Each row of a before or after table is a point. One or more steps were done to the points. Then noise was added and the rows were shuffled. The steps act on how far a point lies along the listed directions, d1 being the first. What was done? A step turns or swaps two directions, mirrors them in a line or flattens them onto one, adds a multiple of one to another, or multiplies one. Angles are multiples of 10 degrees, from the lower direction toward the higher: turns from -170 to 170, lines from 10 to 170 but not 90. Use the fewest steps. Two steps may share a direction if one is a turn and the other turns, adds or multiplies; they go together, in the order done. Otherwise the lowest direction goes first.
In the rows, 128 means zero.

Directions:
(1): [162 155]
(2): [101 162]
Before (8 x 2):
[[ 87  85]
 [135 124]
 [125 111]
 [114 111]
 [137 147]
 [122 142]
 [122 112]
 [218 169]]
After (8 x 2):
[[142 133]
 [ 85 169]
 [126 121]
 [170  39]
 [111 133]
 [111 130]
 [111 142]
 [148 119]]
Steps: turn d1 and d2 by -90 degrees

Directions:
(1): [121 147 171 172 162  82 140 128]
(2): [172 182 120 140 150 162 117  98]
(3): [191  94 105 133 126  86 132 115]
(4): [110 164  92 101 137  82  87 134]
(5): [132 112  96 155 173 148 117 183]
Before, 8 rows:
[[146 123  82 118 127 145  95 144]
 [130 137 112 127 130 170 138 162]
 [151 131 121 124 110 183 130 101]
 [155 152 176 172 165 118 136 142]
 [ 79 112 177  60  39  58 139  86]
 [117 156 108 115 126 180 111 153]
 [141  82 138 137 131 202 147 135]
 [128 143 130 116 124 121  99 129]]
After (8 x 8):
[[110 141 143 105  90 155 151 127]
 [149 112 155 119 105 201 146  97]
 [131 105 111  95  84 117 107 112]
 [ 71 140 140  88  85 164 123 141]
 [118 132 132 116 127 119 101 148]
 [130 127 196 161 132  98 153 136]
 [158 174  52 160 213 163  78 198]
 [121  81 119 122 108 168 138 142]]
Steps: mirror d2 and d4 in the line at 100 degrees; multiply d3 by 1.6; multiply d5 by -1

Directions:
(1): [158 127 105 151 144 121 188 164 159 167 110  91]
(2): [118 142  95  90 109 148 146 154  57 116  97 103]
(3): [187 123 136 135 115  58 106 114 105 118  91 120]
(4): [114  97 135 116 103 149 103 120 138 193  68 149]
(5): [ 87  96 162 133 154 119 100 147 136 108 107  59]
(6): [ 87 138 109 173  54 100 128 154 142 115 129 130]
Before, 8 rows:
[[110 130 167 173 101 121 112 120 172 147 138 152]
 [133 137 103 133 127 185 181 160 150 195 132 129]
 [108 140  98 114 113 180 153 115 135 132 164 204]
 [ 97 128 144 146 145 137  63 119 161 113 142  79]
 [159 104 153 113 170 116 132 118 158 140 152 116]
 [136 114 155 112 128 152 103 124 155 180 110 146]
 [135 113 178 162 158  69  91 131 134  94 117  79]
 [146 146 107 115 127  88 123 132  50  52 139  65]]
After, 8 rows:
[[ 84 118 183 111 181 138  77 121  99  77 140  91]
 [169 137  81 135 121 142 202 141 146 165 123 165]
 [155 123 146 106 126 147 116 121 143 187 105 153]
 [150 134 135  94 151 173 144 132  85 150  97 122]
 [ 54 137 129 168 105 113 106 133 128  47 196  86]
 [155  98 159 103 170 116 114 107 141 129 151 124]
 [117 130 124 119 174 159  97 137 135 130 123  51]
 [204 134 119 148  95  81 134 126 123 171  90 137]]
Steps: turn d1 and d3 by 100 degrees; mirror d2 and d6 in the line at 50 degrees; add -0.3 times d4 to d5
